Every row gives one point. To make a cloud, some directions were put in groups of two or more. Within a group, all points are equally far from the middle, so they leave a hole (a ring in 2 directions, a hollow ball in 3). The other directions are filled evenly. Then the cloud was stretched, turned, moved and blurred a little. Count the holes, and give their numbers of directions, smallest first.
In the rows, 128 means zero.

Cloud (22 x 3)
[[115 145  74]
 [142 159 166]
 [123  68 192]
 [168 138 157]
 [124 151 160]
 [ 52 135 112]
 [105 125 110]
 [ 53 157 144]
 [112 160 209]
 [101  93 197]
 [102  56 104]
 [208 130 162]
 [107 169 190]
 [201 140 171]
 [178 106 120]
 [ 92 135 109]
 [108 111 222]
 [207 114 120]
 [120 177 188]
 [113 172 199]
 [163 168  68]
 [ 98 109  95]]
Holes: 0

Cloud (31 x 4)
[[ 97 160 160 135]
 [170  39 167 164]
 [147 184 120 131]
 [113  81 114  64]
 [128 127 112 127]
 [144  65 138 184]
 [169 125 196 139]
 [158  77 167 124]
 [ 91 117  90 122]
 [104 165 114 117]
 [ 57 121 206 115]
 [118 128 140 181]
 [143  67 174 194]
 [179 137 131 111]
 [129  53 215 175]
 [120  33  92 156]
 [101  51 164 143]
 [153  96 221 199]
 [ 98  67 154 114]
 [110 109 152 123]
 [168 150 162 152]
 [138  45 172 111]
 [ 87  57 196 177]
 [189 108 143  89]
 [114  65 116 169]
 [131  72 160 166]
 [ 68 158 117 142]
 [119 154 197 142]
 [ 96  55 188 185]
 [136  77 149 112]
 [ 88  98 149 225]]
Holes: 0

Cloud (26 x 4)
[[143 175  81 100]
 [133  49 109 172]
 [149 165 127  79]
 [134  49 160 103]
 [203 147  85 109]
 [126  73  66  78]
 [174 103  83 198]
 [121  67  56 113]
 [154 171  68 177]
 [172 159 166 133]
 [184 155 160 123]
 [149  45 141 159]
 [110 169 107 190]
 [106 112  68  84]
 [127  45 147 143]
 [130  79 116  51]
 [130  78 131  54]
 [200  74  78  91]
 [183 164 140  99]
 [ 94 147 141 171]
 [124 172 101 195]
 [ 89  94 151 143]
 [179  95 131 194]
 [186 144 165 147]
 [141  44 139 158]
 [136 166  92  84]]
Holes: 2 (2, 2)

Cloud (54 x 6)
[[127 191 112  91 128  99]
 [143 111  58  91 126 119]
 [113 169  85  86 154  82]
 [ 65 172 125 177 180 126]
 [146  80 113 112 160  83]
 [115 103  70 122 126 138]
 [ 97 115 115 143 130 112]
 [ 54 201 169  74 108 112]
 [189 131 142 167 146 124]
 [ 85  71  90 109 143 152]
 [115 124 111  77 107  83]
 [105 102 111  92  94  30]
 [182 132 108  69 107 129]
 [ 60 137 120 152 174 178]
 [ 69  97 153 182 180 136]
 [103  88  50 122  84 133]
 [ 77  92 175 161 104 147]
 [159 138 138 147 146 112]
 [ 89  88 111 216 157 156]
 [126  75 146  90 154 142]
 [139  48 148 195 100 153]
 [203  87  65 153 157 103]
 [108  65 138 197 108 133]
 [ 52 115 140 119 103 129]
 [106 121  71  70 130 100]
 [ 90  69 166 113 149 146]
 [101 117  96 108 108 179]
 [111 128 123 126 154 165]
 [119  28  84 189 101 116]
 [137 161 108  52 109  27]
 [ 76 124  53 142 124  41]
 [177 141 100 170 101 134]
 [151 164  60  84 181  67]
 [126 167  96 152  86 151]
 [ 82 177  91 106 161 107]
 [ 50 161  94 146 109  91]
 [114  17 129  91  69 106]
 [176 143  80 114 177  62]
 [147 177 123  49 128   7]
 [186 137  87  55 161 135]
 [122  86  86 183 110  66]
 [126  36  51 213  87 138]
 [111  54 156 171  77 144]
 [128  15 100  72 151 130]
 [124  89 116 205 178 171]
 [139 158 136 203 103 168]
 [ 66 125  84  82 159  68]
 [105 144  53 118 172 100]
 [ 65 175 136  84 118  76]
 [168 186 124 127 157 175]
 [132 136 163 120 141 191]
 [ 84  57  55  90  91 155]
 [111 127  68 112 116  45]
 [185 126  41 113 101 126]]
Holes: 0

Cloud (79 x 8)
[[147 147 125 165 139 193 163 148]
 [196 137 100  73 120  88 124  82]
 [153  75  77 163  69 122 136  90]
 [216 183  84 137  93 123 143 143]
 [ 94 168 118  95 104 130 221  75]
 [118  73  81 185  79 126 149 150]
 [118 159  75 101  85 153  90 140]
 [191 111  56 132 143 137 192  94]
 [167 112  50 127 144 121 223 118]
 [172 101 182 108  74 149 203 151]
 [111 150  63  88  87  67 200 143]
 [162 186 125 132 176 134 147 178]
 [110  84  58 114 102 130 222 152]
 [124  93  70 103  97 140 238 144]
 [103 171 109 174 103 111 229 113]
 [120 177 149  95  58 138 168 171]
 [163 205 118 141 102  92 191 167]
 [120 176  83 126 135 136 126  81]
 [153 130  82  77  97 151 178 200]
 [163 128 121  67  49 125 126  97]
 [ 97 161 172 131  47 112 184 124]
 [ 82 145  78 112  40 154 178 131]
 [136 123  40 139 130 165 185 147]
 [170 114 196 142 192 145 129 130]
 [155 169 142 125 132  75 159  60]
 [138 111 178 103  74 106 107  82]
 [158 127 166  70  73  95 150  82]
 [136  75 130 143 212 107 155 109]
 [156  73  63 156 156 127 127 105]
 [107 115 143  81 106 110 142 215]
 [133 139 150  78 125 153 242 171]
 [141  85 132 125 181 130 147  61]
 [150 143  33 129 114  86 139  92]
 [152 144  35 104  86 103 118 173]
 [185  94  89  65 111 135 215 138]
 [191 141 156  93 127  97 249 134]
 [139  59 124 115 109 103 233 139]
 [193 127  78 118  74 129 176 189]
 [ 79 134  88 155  89 133 228 157]
 [118 115 136 108 127  43 153 186]
 [182 155 154 159 178 139 206 109]
 [112 119  61 142  56  84 132 171]
 [122 191 109 120 102  62 217 141]
 [111 119 144 138  97 136  60 107]
 [ 98 136 146 142 176  81 133  88]
 [128 154 156 127 141 177 221  85]
 [163 128  54 168  93 139 201 103]
 [147  90  66 149 152 172 119 146]
 [158 113  63  92 145 167 194 105]
 [225 151 144 117 148  96 121  95]
 [ 91  91 142 123 180 117 215 181]
 [146 174 111 165 129  84 165  69]
 [ 70 156 108 116 140  82 219 120]
 [118  66 146 152  83 177 114 107]
 [165 124 128  77  94 135 244 162]
 [164 142 154 160  88 108  87 159]
 [141  63 128  57 166 123 170 165]
 [ 80  69  60 139 146 116 137 154]
 [106 143 172 133 153 139 219  71]
 [183 172  66  96 155 137 180 166]
 [208  95 116  71 119 119  94 119]
 [166 117  86 125 145  48 116 176]
 [171 117 143  84  85 110  94  79]
 [ 90 182 104 111 117 159 152  91]
 [135 196 119 122  84  95 215  81]
 [202  77 178 140 139 142 112 122]
 [ 51 105 163 105  94 175 158 116]
 [121 148  49  69  69 101 174 131]
 [147 158  97 142  42 102 203  80]
 [126 174  67  77 146 108 133 117]
 [149 170 114 136 104  51 194 173]
 [ 76  41 164 117 106 119 153 117]
 [100 174 116 107 128 135 201  67]
 [ 79 145  71 133 170 106 145 122]
 [154 193 120  94 164  73 179 115]
 [ 60 103 140  78 133  93 177 107]
 [173 149 115  91 186  61 136 123]
 [ 81 104  56 161  77 135 137 162]
 [179 106 156 118  67 141 107 172]]
Holes: 2 (2, 6)
